Rows are points. The window is the flat piece filled in between its corners: a triangle in 3 columns, a solid with four corners in 4, and so on. A path goes straight from each point to the next, and from the last back to the first. After which points does the path pass through the window?

Window, 3 rows:
[[-0.1 -5.2  3.1]
 [ 0.5  1.9  1.3]
 [ 0.1  6.0 -6.9]]
Path:
(1): [ 2.5  3.8 -6.9]
(2): [ 3.4 -4.4 -0.8]
(3): [-3.2 -2.1  7.9]
(4): [-3.1 -2.1  0.9]
(5): [ 3.0 -1.6 -3.5]
(6): [ 4.5  1.6 -5.8]
(7): [-1.4  7.4 -3.8]
(8): [-1.6  2.5  1.0]
(9): [ 6.1 -0.5  0.2]
(10): [6.8 6.0 7.0]
(11): [-3.4 -1.5 -2.7]
(12): [-2.5  6.6 -3.9]
Through the window after points: 8, 10, 12

Window, 4 rows:
[[-0.7  6.4  1.9 -1.1]
 [ 0.2 -2.2 -0.5 -3.0]
 [-2.2  0.0 -9.2 -4.2]
 [ 4.9 -2.1  5.8  6.5]]
Path:
(1): [-2.5 -2.0  4.7  1.5]
(2): [ 0.6 -1.6  2.3  4.7]
(3): [ 4.0  4.5  5.2 -3.5]
(4): [  4.0  -1.3 -10.1  -7.4]
(5): [-6.4  3.6 -2.0 -3.3]
(6): [-7.1 -1.8 -2.2 -5.4]
(7): [ 6.3 -1.6  0.6  0.4]
(8): [ 5.2 -1.2 -0.3  1.0]
(9): [ 1.2 -4.3  1.1  3.9]
(10): [-7.8 -0.3 -2.7 -2.9]
(11): [ 4.7  5.7 -0.6 -0.8]
(12): [ 1.6  2.0 -3.8 -8.4]
(13): [-0.7 -4.0  2.1  2.3]
(14): [-2.2  3.6  0.2  1.6]
(15): [ 2.7  3.9  3.3 -0.9]
(16): [11.2 -1.3 -0.3  4.3]
Through the window after points: 6, 10, 12, 14, 16

Window, 6 rows:
[[ -2.9   2.3   8.2  -0.3  -0.2  -6.0]
 [  4.4  -0.4   1.7   1.7  -0.3   5.0]
 [  2.0   0.4  -5.5   0.6  -3.3  -2.7]
 [  2.7  -8.0  -2.1  -3.8   4.1   1.8]
 [ -4.1  -1.2  -3.4  -2.2  -7.2  -4.6]
 [ -2.4   4.3   3.0 -12.4  -0.5  -0.8]]
Path:
(1): [-3.2  3.3  1.8  0.2  0.6 -0.6]
(2): [ 1.0 -3.4  3.9 -4.3 -5.5 -9.2]
(3): [ 9.8 -2.0 -6.6 -4.8 -6.4 -0.3]
(4): [-8.3  5.2  2.7  1.8 -0.4 -4.9]
(5): [-8.7 -0.8 -5.1  0.7  0.6 -3.8]
(6): [-0.6  0.2  3.9 -2.5 -4.4 -4.4]
(7): [-1.1  0.5  2.0 -7.7 -7.8 -5.5]
(8): [-4.7  1.8 -3.0 -4.4  3.3  2.1]
(9): [-1.9  1.8 -7.0 -2.0  0.4  2.0]
(10): [ 0.6 -3.8  3.4  1.1 -4.8 -4.4]
(11): [ 3.9 -1.8  9.2 -3.1 -1.2 -8.3]
(12): [-4.6  2.7  2.3 -3.2 -0.9 -1.9]
(13): [-4.6  3.0 -1.0  0.4  1.9 -1.8]
(14): [ 5.0 -2.8  1.8 -4.1  0.1 -0.1]
(15): [  1.6  -1.4   2.7 -10.0  -2.6  -1.2]
(16): [-1.6  0.2  1.8 -3.4  1.5  0.1]
Through the window after points: 1, 5, 7, 11

Window (8 x 8):
[[ -1.8   2.0  -2.4   4.2  -0.2  -3.3   3.9 -10.7]
 [  5.8  -1.6   5.8  -5.5  -0.3  -1.7  -6.4   0.0]
 [ -5.4  -2.2  -0.5   2.6   6.7  -3.4   6.0  -1.6]
 [  4.5   1.5   3.9  -0.6  -2.0   1.0   0.1   2.6]
 [ -5.2  -4.4   1.7  -3.3  -0.8  -2.8   0.0   6.9]
 [ -3.3  -3.1  -4.3  -2.8   2.8   4.0   0.6   3.4]
 [ -6.7   1.1  -5.0   5.8   5.8  -4.4   0.3  -2.6]
 [  8.5  -5.7  -3.1   5.4  -2.3   5.2  -3.7  -5.3]]
Path:
(1): [ 0.6 -4.5  6.2  1.1  0.6  7.2 -4.2 -4.3]
(2): [-2.1  3.9  9.2  1.8 -0.5 -0.4 -0.5 -3.1]
(3): [ 7.2 -6.4 -4.7 -0.9  0.9 -1.7 -2.5  0.2]
(4): [-0.3  0.4 -4.8 -0.1  2.4 -2.1  2.1  1.7]
(5): [-10.0  -3.3   0.2   5.3   4.4   2.0  -2.5  -7.3]
(6): [-2.9  4.0  7.6 -2.3 -2.1  4.9 -1.2 -1.9]
(7): [ 7.7 -2.8 -3.1  1.6  0.4 -3.5  1.5  4.2]
(8): [ 2.8  0.3 -7.5  3.0 -1.3 -5.8  0.9 -2.5]
Through the window after points: 4, 6

Window (9 x 9):
[[  0.9   2.2   0.4  -1.1  -1.2   4.8   1.8  -7.3  -3.7]
 [  4.4   2.4   2.0   2.7  -5.1   3.9  -1.5   6.5  -1.2]
 [ -2.7  -6.7   5.9   3.3   1.7  -0.9   7.5  -1.2  -4.6]
 [  4.4   1.7   0.9  -2.1  -1.7   0.7  -1.3  11.7   7.9]
 [ -3.6   4.1   7.7  -6.0  -3.6   3.4  -3.6  -2.7  -5.4]
 [  2.4   2.9   5.3   1.1   7.0   2.9   1.2  -2.2  -5.2]
 [ -0.3  -1.4   0.4   6.3  -1.5   2.8  -6.2   1.2  -1.7]
 [ -3.9   4.7   0.6  -1.2   0.2  -4.8   3.4   0.8  -1.2]
 [-11.4   5.7  -2.9   4.4   1.4   1.9   0.3   3.6   0.1]]
Path:
(1): [-4.4  6.3  1.3 -0.2 -5.3  1.4  1.2 -2.7  2.8]
(2): [  0.5  -4.1   3.6  -1.1  10.8  -4.1   7.4   4.1 -11.2]
(3): [-7.4 -2.3 -1.3 -3.5 -1.7  0.9  1.8  7.0 -6.9]
(4): [ 1.2  6.6  4.2  1.4  0.6  2.8 -0.7 -6.2  0.5]
(5): [ 0.9  1.0  6.9  1.0  1.9  1.9  3.3 -2.0  2.6]
(6): [-5.9  2.9 -3.8 -2.9 -2.7  0.9 -3.9  7.2 -5.1]
(7): [-1.3  1.9  2.7 -8.3 -1.1 -0.9  0.7  5.2 -9.9]
(8): [-2.4  2.7  7.0  1.4 -2.3  4.6 -2.2 -4.9 -0.2]
(9): [-1.9  2.4  5.4  0.8 -1.9 -0.2  1.4 -0.5 -0.2]
(10): [ 4.6 -4.9  0.4  0.4  2.1  1.9  2.2  1.4 -4.0]
(11): [ 1.2 -4.0 -2.0 -5.6 -5.3  1.4  0.1  0.4 -7.7]
(12): [-3.7  3.5  6.0  6.7  1.7  2.1  2.7 -1.7  2.1]
Through the window after points: 3, 7

Window, 11 rows:
[[  6.3  -5.8   2.9  -2.9  -0.4  -1.3  -0.6  -0.9  -0.7  -9.1  -3.1]
 [ -1.7   1.1  -2.2   3.5   5.0  -1.8   0.9  -1.8   9.2   9.3  -6.3]
 [  4.5  -0.1  -3.2  -9.7  -4.1   6.6 -11.7   2.0  -7.0   0.8  -6.5]
 [ -4.7   2.4   2.2   5.2  -1.6  -3.4   2.1   3.3   8.6  -4.0  -2.5]
 [  4.3  -4.9  -1.0  -4.0  -5.9   3.9  -4.8  -7.7   3.4  -4.0   7.6]
 [ -2.2  -1.9  -1.5   5.2   3.5  -5.0  -5.6  -1.0   9.8   3.3  10.5]
 [  1.6   2.1  -0.7  -4.4   3.5   7.8  -9.2  -0.4   2.1  -2.8  -0.4]
 [ -3.8  -2.2  -9.2  -2.7   4.8  -0.9   4.0   2.3   3.0   1.3  -5.4]
 [ -7.3  -3.1  -0.2  -5.4   5.6  -1.2   2.9   1.9   6.0   7.2  -4.6]
 [  9.2  10.7   1.6  -2.0  -1.5   1.9  -3.7   5.3   3.9   1.4   1.3]
 [ -0.4   0.2   3.3   9.8   0.4   0.5   3.9   1.9   2.3  -3.2   7.4]]
Path:
(1): [-0.7 -3.2 -2.2  2.4  0.8  0.9 -1.1  3.3  9.8  5.8  1.6]
(2): [ 3.2 -4.3 -4.8 -0.2  0.7  0.5 -2.0  4.1  5.1 -1.2 -3.0]
(3): [-1.3  0.9 -0.5 -1.1  0.9  1.6 -1.9 -2.0  1.0 -0.1  2.2]
(4): [ 2.0  2.4 -1.4 -0.4  3.8 -1.8 -4.1 -3.5  2.7 -0.6 -1.1]
(5): [-0.4 -5.2 -4.0 -5.0 -1.0  3.9  1.7  5.2  3.4  3.5  0.9]
(6): [-0.3 -0.7  0.2  0.6 -0.2  1.1 -2.4  3.8  6.0  0.3  0.3]
(7): [-7.1  5.9 -5.1 -1.6  6.5 -2.4  3.3 -7.2  0.8 -7.5 -8.9]
(8): [-3.8  3.1 -1.4  0.2 -0.8 -4.3 -6.3 -0.7 -0.6 -6.1  0.9]
(9): [ 1.0 -1.2  1.3  1.5 -0.2  2.9  2.3  3.4  9.3  0.3 -0.3]
(10): [ 0.9 -0.5 -3.0 -1.0  1.0  3.0 -3.7  2.8  8.7  3.1 -1.1]
(11): [ 1.2  4.5  0.6 -0.3  0.9 -3.6 -0.6 -1.0  2.6  0.5 -1.3]
(12): [-2.9  2.1 -2.0 -1.4  2.2 -0.4 -0.1 -0.3  1.7 -0.3 -0.3]
Through the window after points: 2, 6

Window:
[[ -2.1   3.9  -2.6   1.6   7.5  -0.5   1.2  -6.1  -6.7   5.9  -7.1]
 [ -8.9   5.9   4.5   3.7  -4.1   2.9   3.2   2.8  -6.6  -0.8  -4.1]
 [ -2.8   5.7  -5.8  -1.1  -5.8  -1.3   7.1   2.5   0.7   3.2  -2.4]
 [ -2.5   8.0   0.2   5.6   8.3  -3.8 -11.8  -2.1   4.9   0.4  -0.9]
 [  2.2  -2.5  -1.3   3.9  -5.5   4.1  -2.1  10.2  10.3  -9.0  -6.3]
 [ -0.1   0.3  -0.9   4.5  -0.9  -0.4   0.5 -10.1  -3.5   4.4  -2.2]
 [ -0.8  -1.8   3.5   1.0   3.3  -0.1   3.3   5.3  11.0   1.2   0.0]
 [  1.4   1.1  -2.6   0.7   3.1  -7.2   3.5  -1.7  -1.8   1.6   3.1]
 [ -3.5   2.0  -8.7   3.2  -5.5   2.5   8.0  -3.1   0.3  -6.9  -1.4]
 [ -4.2   1.3  -0.4  -4.5   4.4  -4.0  -6.1  -1.4   4.3   0.5  -7.6]
 [  0.5   9.7   2.1   0.4   2.4  -1.4  -0.9  -3.0   0.7  -1.8  -2.1]]
Path:
(1): [-1.2  0.8 -3.9 -3.2  1.2  5.1 -0.1  9.1  4.3 -2.0 -0.9]
(2): [-4.4  4.9  3.6  5.6  0.9 -6.2  3.2 -4.7  2.7  1.2 -4.0]
(3): [-3.0  3.9  0.1  2.0  1.0 -4.8  0.1 -6.4  0.3  0.4 -3.4]
(4): [-1.2  3.8 -1.4  1.3  2.8  6.5 -0.2  0.8 -4.6  5.6  0.0]
(5): [-3.8  0.4 -2.7 -7.3  5.1  0.1 -4.4 -3.4 -3.5 -0.1  3.1]
(6): [-0.3  4.3  1.9  6.6 -1.1 -3.3  2.9  1.1  2.7  2.8 -6.2]
(7): [-1.8  5.4 -0.1  1.2 -0.7 -6.0  0.8  1.7  3.3  0.6 -5.0]
(8): [-2.4  0.2 -3.0 -1.2  2.8  1.4 -1.9 -1.5  0.8 -0.2 -1.4]
(9): [ 7.6 -0.5 -1.1 -4.2  1.5  1.3 -3.4 -1.1  5.3 -2.4  0.9]
(10): [-8.1  4.4 -2.4  6.9  1.1 -4.9  5.7  1.0  1.1  2.2 -5.0]
(11): [-3.4 -2.7  2.3 10.7  2.4 -7.1  4.3 -1.2  6.7  2.3 -3.9]
(12): [ 0.0  3.6 -2.8 -4.3  1.3  0.7  0.4  0.3  0.2 -0.8  0.3]
(13): [ 5.1  7.6 -3.4  0.9 -1.2  6.9  2.1 -1.1  2.8  1.9  5.5]
(14): [ -8.3   1.0   0.9   4.0   1.1  -8.1   1.9   0.2  -0.6  -4.8 -10.5]
(15): [-2.7  0.3  0.0  4.7  0.9 -3.2  3.5  1.3  2.1  0.3 -3.9]
(16): [ 1.2  3.1  0.6 -1.8  1.7  2.7 -4.2  3.5  7.0 -2.1  1.3]
Through the window after points: 7, 11, 15

Window:
[[ -0.1  -0.3   1.5  -7.0  -1.8   0.7  -4.3   0.3   5.5  -0.8  -2.5   1.4]
 [  0.7   0.9   4.9  -1.3   0.2   3.5   2.2   2.0   6.3   0.6   3.3  -3.0]
 [  0.4  -7.7  -6.7  -0.7   3.6   3.0   2.6   6.0  -5.2  -2.3  -5.1  -3.2]
 [ -0.5  -2.4   5.4  -2.7  -2.7 -10.6  -2.4  -0.5 -12.5  -3.4   4.1  -2.2]
 [ -1.2   5.7   1.6   0.8   4.3  -1.4  -0.3  -0.9   3.7   1.7  -2.7   1.2]
 [ -7.0  -1.3   4.2   1.1  -0.9   4.4   1.0  -3.6   5.5   1.3  -3.2   0.8]
 [ -2.2  -3.5   3.7  -2.6   5.3  -1.3   0.0   1.0 -11.6  -3.3   6.3  10.2]
 [  2.5  -6.4   3.5   3.2   0.7  -8.7  -5.0  -0.4  -6.4  -8.5   4.0   1.1]
 [ -3.1  -0.9  -2.7  -3.5   1.1  -1.9   0.9  -4.7   7.4   0.7   3.1  -2.8]
 [  6.0  -6.2   0.6  -1.6   3.7   2.1   3.4  -3.6  -9.2  -1.8  -1.9   3.4]
 [  0.7  -0.5  -8.0  -0.5   2.8  13.8  -2.4  -0.6  -2.0   0.3  -2.6  -3.1]
 [  0.5   1.8  -9.9   1.7  -6.1   9.0   3.9   1.4   8.5   2.7  -4.3  -1.0]]
Path:
(1): [ -0.3  -3.2 -11.3   6.9  -1.3   5.7  -8.3  -1.6  -9.6   7.1   4.0   1.4]
(2): [-0.6 -2.8  3.3 -2.9  2.1 -1.6  2.3  2.5 -0.2 -5.0  0.0  0.2]
(3): [-1.4  2.7 -0.9  0.4  1.7  9.5  3.3 -5.0 -4.6 -7.4 -3.9  1.4]
(4): [ 0.9 -3.8 -0.5 -1.0  0.3 -2.1 -0.9  5.3  2.4  4.0  0.5 -0.2]
(5): [ 1.7 -3.3  1.5  0.0  2.3 -3.0 -4.0  1.7  0.4  3.4 -1.0  4.0]
(6): [-4.1  1.0  0.2 -3.1 -0.8  3.2  6.9 -2.8 -2.0 -6.9 -0.5 -2.9]
(7): [-2.2  4.9  1.4 -2.0 -1.3  0.7  5.7 -0.1  0.6 -5.9  4.9  0.4]
(8): [ 0.7 -3.0  1.5 -1.4  1.7  1.0 -3.2 -1.4 -0.6  1.1 -0.4  1.8]
Through the window after points: none

Window (14 x 14):
[[  2.2  -8.6   2.9  -3.7   5.2   3.1 -10.4   3.1  -0.3   0.8  -0.9   5.2
    3.7   6.1]
 [  1.8  -2.0  -5.5  -1.9  -3.4  -1.7   6.5  -6.5  -1.4   2.2   3.8  -0.3
    0.0  -4.4]
 [  5.8  -3.3   1.2  -3.1  -0.2   5.5  -1.7   3.4  -2.7   1.9 -10.8   9.1
    4.7   1.8]
 [  0.8   9.7  -1.7  -2.5   5.3  -3.0   9.8  -4.8   0.4   5.9   2.4  -3.0
    1.8   2.1]
 [ -0.6   4.7  -6.3  -2.9  -1.9   2.1   5.4   2.4  -1.0  -2.4  -0.9  -3.0
   -4.6  -1.0]
 [  6.5  -6.7   6.7   3.3   0.0  -3.4  -5.3   2.2  -4.6  -2.5  -2.9  -1.2
    2.3   1.8]
 [  1.6   6.3  -7.4   1.7   0.0  -3.2   6.6  -7.6   2.2   3.3  -2.0   0.9
  -10.8  -1.9]
 [  2.0  -1.0   3.4   0.6   2.2   4.7   3.1  -2.8   4.1  -1.0  -1.1  -0.5
   -2.1  -5.4]
 [  2.5  -1.0  -4.2   3.0   0.9   1.5  12.9  -1.2   1.2   1.3   1.5   1.2
   -5.7   3.1]
 [  1.8  -7.4   7.9  -4.6   0.7   6.1  -4.4  -1.3  -8.4   1.3  -5.0   2.4
   -1.1   4.5]
 [ -1.2  -8.3   5.1  -4.5   2.4  -6.4   1.8  -0.9  -0.8  -5.5  -3.7   2.2
   -1.4  -0.5]
 [  1.0  -8.5   8.2  -3.4  -2.6   0.3  -4.8   7.0  -0.8   6.3  -4.3   3.4
   -0.2   1.0]
 [  5.0   3.9   0.6  -3.4  -5.7  -1.3   6.5  -4.5   3.8  -3.0   2.9   2.4
   -5.4   1.7]
 [ -0.1   9.4  -2.2   1.1   4.3  -0.4   7.5  -1.1  -4.5   2.9   6.3   6.5
   -2.5  -2.8]]
Path:
(1): [ 6.6 -1.0  0.9 -3.6  7.0  0.3  0.5  7.0 -1.6  4.5  0.7 -1.1 -8.1  3.2]
(2): [-0.9 -1.7  3.0 -1.2 -3.1  0.0  1.7 -2.3  0.4  2.5 -3.0  2.7  2.1 -0.9]
(3): [-4.3  2.5 -2.5  1.9  1.2  2.1  6.4 -3.8 -0.3  1.6  0.2  1.0 -3.3  1.2]
(4): [ 13.8  -1.1   2.3 -11.1  -2.6  -4.4   2.7   0.3   2.1   1.1  -0.8   3.1
  -2.1  -1.4]
(5): [ 7.1 -5.7 -3.1 -5.1  1.3  0.2  0.9  3.8  1.9  1.5 -1.1 -0.9 -1.7 -4.5]
(6): [ 0.3 -1.1  2.0  0.2 -0.4  0.8  2.9 -2.5 -0.7  0.4 -1.7  1.2 -0.9  3.0]
(7): [-1.3  0.5  3.5  0.9 -2.7  0.8  3.0 -0.1  2.3 -0.4  1.6  1.4 -1.4  2.7]
(8): [ 7.2 -1.8 -6.4 -4.8  8.0 -3.9  2.5 -3.4 -7.2  4.5 -0.6 -0.6 -4.5 -4.3]
Through the window after points: 1

Window (14 x 14):
[[-8.2 -5.7 -2.5  2.4  1.4 -5.4  4.9  2.1 -1.4  0.2 -8.3 -2.7  5.2  2.8]
 [-3.3  2.1 -2.8 -5.6  5.1 -3.3  1.1  0.7  5.3 -0.5 -7.9 -1.3 -2.9 -7.5]
 [ 7.0  2.7  6.1 -2.2 -5.1  1.4  2.3  4.6 -6.4 -0.7  1.9  5.4  3.2 -4.0]
 [-0.2 -1.5 -4.8  1.5  0.6  1.8  4.5 -2.6  5.2  2.0  4.0  1.8 -6.7 -5.9]
 [ 0.8  0.1 -0.9  1.0  2.0  5.8  1.2  3.9 -4.5 -5.3  5.1  4.9 -4.6  1.0]
 [ 3.1 -9.0  2.4 -0.6  0.4 -6.0  0.7 -3.4 -1.8 -4.0 -0.2  3.8 -5.9  4.3]
 [ 8.0 -3.4  5.0 -1.4  4.9  0.9  3.9  1.1 -4.2  3.6 -2.0 -3.6 -2.0 -8.3]
 [-1.5  5.2  4.0  4.1 -0.7 -2.4 -9.4  1.1  5.4 -1.3 -8.3 -2.3  6.5 -4.0]
 [-1.4 -1.0  0.4  0.7  2.2 -0.2  2.7 -3.7  0.3  4.8 -5.8  6.8  2.2  4.3]
 [-5.5 -3.3  3.5 -2.2 -1.9  1.7  2.1  6.6  2.4  9.5 -2.4 -1.9 -3.4 -0.5]
 [-9.7  1.2  3.2  3.2  0.2 -7.2  3.8 -4.3 -2.6  2.4  3.0  5.5 -0.4  1.7]
 [-2.0  4.0 -1.3  3.3  1.7 -7.7 -5.5  4.5  6.2  4.9 -4.6  6.8  2.3  7.5]
 [ 2.0 -4.2  2.6 -2.8  5.2 -2.5 -0.1  0.0 -1.2 -4.3 -1.4  8.1  9.5 -2.4]
 [-5.5  3.0 -6.8  1.7  0.2  0.0 -5.5 -2.4 -5.9  1.4 -1.3 -0.1  4.9 -3.4]]
Path:
(1): [-2.8 -0.3  0.5 -2.5 -1.1 -1.6 -0.2  0.5 -2.7  2.7  2.0  0.8  3.7  1.1]
(2): [-0.7 -0.1  6.6 -5.7  1.2 -6.9  3.3 -4.9  0.3 -1.3 -0.2 -1.3  7.4  7.7]
(3): [-3.5 -2.6 -5.5  6.5  3.0  1.6 -3.2  3.2  0.0  1.4 -4.3  5.3 -4.1 -8.4]
(4): [ 2.6 -7.9  4.4  3.3 -0.2  5.0  4.0  5.8 -1.0  3.8 -3.9  7.9 -4.6 -4.0]
(5): [ 1.7  5.3 -2.4 -3.9  4.5 -5.7  0.8 -5.9 -0.3 -0.2  2.3 -6.5  2.9 -3.7]
(6): [ 1.2  3.6 -0.2 -1.5  3.7 -2.4  3.2 -4.4  1.7 -0.1  1.3  0.0 -1.8  4.4]
(7): [-1.8 -4.0  0.0  2.4 -0.5 -2.7 -3.0  4.7 -1.5  0.5 -3.3  5.4  0.6 -0.2]
(8): [ 1.8 -6.6 -1.7  6.2  5.3 -8.5 -7.1  1.3 -0.8  2.5 -6.4  8.1  0.9 -6.5]
(9): [-4.8  2.9 -1.1 -1.4  0.2  1.6  1.6 -0.9  1.0 -0.1 -1.5 -2.1  1.1  1.7]
(10): [-0.5  3.1 -3.6 -5.7 -2.1  0.9  2.9 -1.7  7.6 -0.6  0.4 -4.0  1.1  3.0]
(11): [-0.5 -4.2  1.9  4.3  5.8 -3.4 -2.0  2.9 -4.3  2.6 -6.7  8.2 -1.4 -7.3]
(12): [-4.1 -1.2  2.0  6.6  3.8 -0.7  3.6  1.4  3.8  3.0 -9.5  5.5 -7.5 -6.3]
Through the window after points: 4, 6, 12

Window, 14 rows:
[[  4.3  -0.2  -0.3   8.6   3.2   2.6   1.9   4.8   5.5   8.9   0.4   0.6
   -0.2  -2.0]
 [  0.0  -5.8  -1.1   6.3  -4.0  -0.5  -2.6  -1.7   2.6  -1.2  -4.3   6.0
    3.4   2.3]
 [ -1.6  -0.1   2.7  -0.3   8.2  -3.9   2.9  -1.2   3.9   7.6  -0.1   4.9
    7.1  -3.5]
 [  1.9  -8.7   0.3  -3.6  -7.4   4.5  -0.5  -1.9  -8.3  -4.4  -1.8   0.8
  -10.2  -0.6]
 [  9.0  -5.5   1.2  -0.1  10.7   3.6   4.5   4.9  -4.4   0.0   8.5  -0.9
    2.1   8.9]
 [ -5.8  -3.9   0.4  -0.5  -3.7  -1.7  -0.6  -4.7   0.3   1.3   6.0  -0.5
   -3.2   1.1]
 [ 12.3  -2.5   1.0  -5.5   5.6   0.6  -1.7  -5.6  -0.8   0.4   7.6  -2.8
    3.1  -0.9]
 [  1.4   3.3  -1.2   0.1  -1.1   3.8   4.4  -5.6  -0.5  -0.9   1.0   0.1
    1.0  -0.6]
 [  0.4  -5.7   0.5  -2.1   3.1   5.0  -2.8  -2.9   8.4  -2.2   1.0  -5.1
   -6.7  -6.2]
 [  3.9  -2.5  -3.4  -9.4  -1.6  -3.1   6.6   2.7  -2.5   2.2   0.6   4.9
    6.2   5.6]
 [  1.6  -4.4   2.4   0.8   8.3 -10.0   2.2   2.4   0.5  -2.2   8.4  -1.5
   -3.3 -11.2]
 [ -3.9   1.7  -4.7   0.9   4.4   0.5  -2.6   4.3   2.8   5.7  -1.9   4.0
    4.2   0.6]
 [  6.5   6.2   0.4   2.9   9.1  -1.8   1.9  -3.7   1.5   2.6  -9.5  -4.0
   -2.1   6.5]
 [  4.2   3.3   6.1  -0.5  -2.3   5.6  -0.4  -1.0   1.1   1.5   3.4  -3.1
    5.3   3.1]]
Path:
(1): [-4.1 -0.6 -3.4 -0.1 -1.3 -1.1  0.9 -2.3 -0.6 -0.4 -1.3 -4.3  4.1  0.0]
(2): [ 3.9 -5.5  0.8  1.0  2.9 -0.5  0.7  0.4 -2.4  0.8  0.2 -1.3  2.0  2.3]
(3): [-0.5  5.7 -1.4 -2.8  2.8  0.2  0.8 -3.6  5.8 -2.5  3.5  7.1 -3.5 -0.8]
(4): [ 2.4  1.5  2.1 -2.8  3.4  2.0 -0.2 -2.2  7.9 -1.5  3.1  4.9 -2.9 -0.2]
(5): [ 2.4 -1.8 -1.2  4.1  0.7 -1.2  2.1 -1.2 -3.9  4.8 -4.1 -5.0  0.9 -2.0]
(6): [ 3.6 -7.5 -7.1  0.1  0.9  4.7  3.6 -6.1 -5.0  1.4  4.4 -6.4  3.7 -3.9]
(7): [ 2.2 -2.6  3.8 -1.9 -0.6  1.1 -0.3  1.0 -1.4 -1.1  1.1  2.4 -4.3  3.1]
(8): [ 9.8  3.2  3.9  0.8  2.7  6.9  5.2 -4.3  1.5  1.7  5.1  6.3 -3.9 -0.8]
Through the window after points: 6, 8

Window:
[[  3.6  -2.4  -2.5  -2.7  -1.6   4.0   2.0  -2.8   2.9   1.5  -5.6  -2.1
    2.4  -5.6]
 [ -3.4  -6.0  -9.9  -0.6  -1.7   6.7   5.3   6.1  -0.4   1.6   2.4   1.5
    0.9   0.1]
 [  1.8  -1.2   6.4  -3.7   0.9   1.9  -2.9   2.3  -0.1  -1.5   0.9   8.9
   -1.0  -3.3]
 [  0.4   1.4  11.0  -3.6   0.9   3.0  -4.1   3.4  -1.6   7.7   1.4  -0.1
    3.3  -0.9]
 [  0.3  -7.4   4.7   0.2   5.0  -5.0  -7.9  -1.6  -5.7  -1.0   1.1  -1.2
    3.3   3.4]
 [ -2.1  -0.5   5.0   2.5   2.8   5.0  -6.5   2.2  -7.6  -5.6   2.3  -2.9
    1.0  -1.9]
 [ -2.4  -3.0   5.7  -3.9  -7.5   0.2   7.3  -2.7   0.2  -0.5  -8.1  -0.8
    0.5   2.1]
 [ -3.8   2.3 -14.2   0.5  -4.2  -3.4   3.3   6.1  -0.4  -0.8  -4.4  -1.6
   -0.7  -1.4]
 [  1.2  -2.2   7.5  -2.1   2.5   1.6  -2.7   2.7   5.9  -3.1  -1.1  -3.2
   -0.4   4.4]
 [  3.9  -0.2  -9.6   1.5  -3.9   0.6   9.4   7.3  -1.9  -2.6  -6.8   0.6
    8.1   0.6]
 [  3.9  -1.7   5.3  -7.4  -1.7   1.7 -10.0   1.3  -5.7  -3.4   7.0  -2.0
    2.3   2.3]
 [ -1.5   2.5   5.1  -5.3   7.0   1.3  -2.1  -3.1  -3.0  -2.3   6.5   0.1
    3.4   1.7]
 [  2.2  -2.6 -11.3   2.1  -3.7  -1.6  13.8   8.2  -0.1   0.1   2.2  -2.7
   -2.8  -6.6]
 [  3.7   1.6  -6.1   6.7  -7.4   1.3   4.7  -1.0   0.6   1.2  -1.5   1.4
    1.9   2.6]]
Path:
(1): [-0.1  0.2  2.2  4.5 -2.8 -1.9 -3.0  2.3  3.3 -3.8  3.6  2.4  5.0 -5.5]
(2): [-0.1 -4.0  1.9 -1.9 -2.2  0.8 -0.3  2.8  5.0 -3.5  5.9  1.5 10.7  0.3]
(3): [ 0.3 -2.0 -5.8 -2.1 -0.4  5.6  2.2  2.2 -5.7  3.0 -4.3 -0.7 -6.9 -1.4]
(4): [ 2.8 -2.1  4.0 -1.8  0.5  4.4 -2.5  3.5 -4.2  2.9 -7.0  2.0 -3.0  2.8]
(5): [-1.0 -2.4 -2.2 -1.1 -3.3 -0.5  2.9  1.8  1.4 -2.5  4.1 -1.6  4.4 -3.5]
(6): [-1.4 -0.6 -0.9 -0.6 -2.8 -1.0 -0.3  3.2  2.6 -5.9  5.1 -0.1  6.6 -2.9]
(7): [ 1.5 -0.7 -3.9 -1.6  1.7  4.3  3.3  1.1 -7.7  6.2 -4.9  0.7 -3.6  1.0]
(8): [ 0.3 -2.8 -2.8 -6.9  0.8  4.3  5.4  4.9 -6.1  3.1 -2.6 -1.1 -3.7  4.8]
Through the window after points: 2
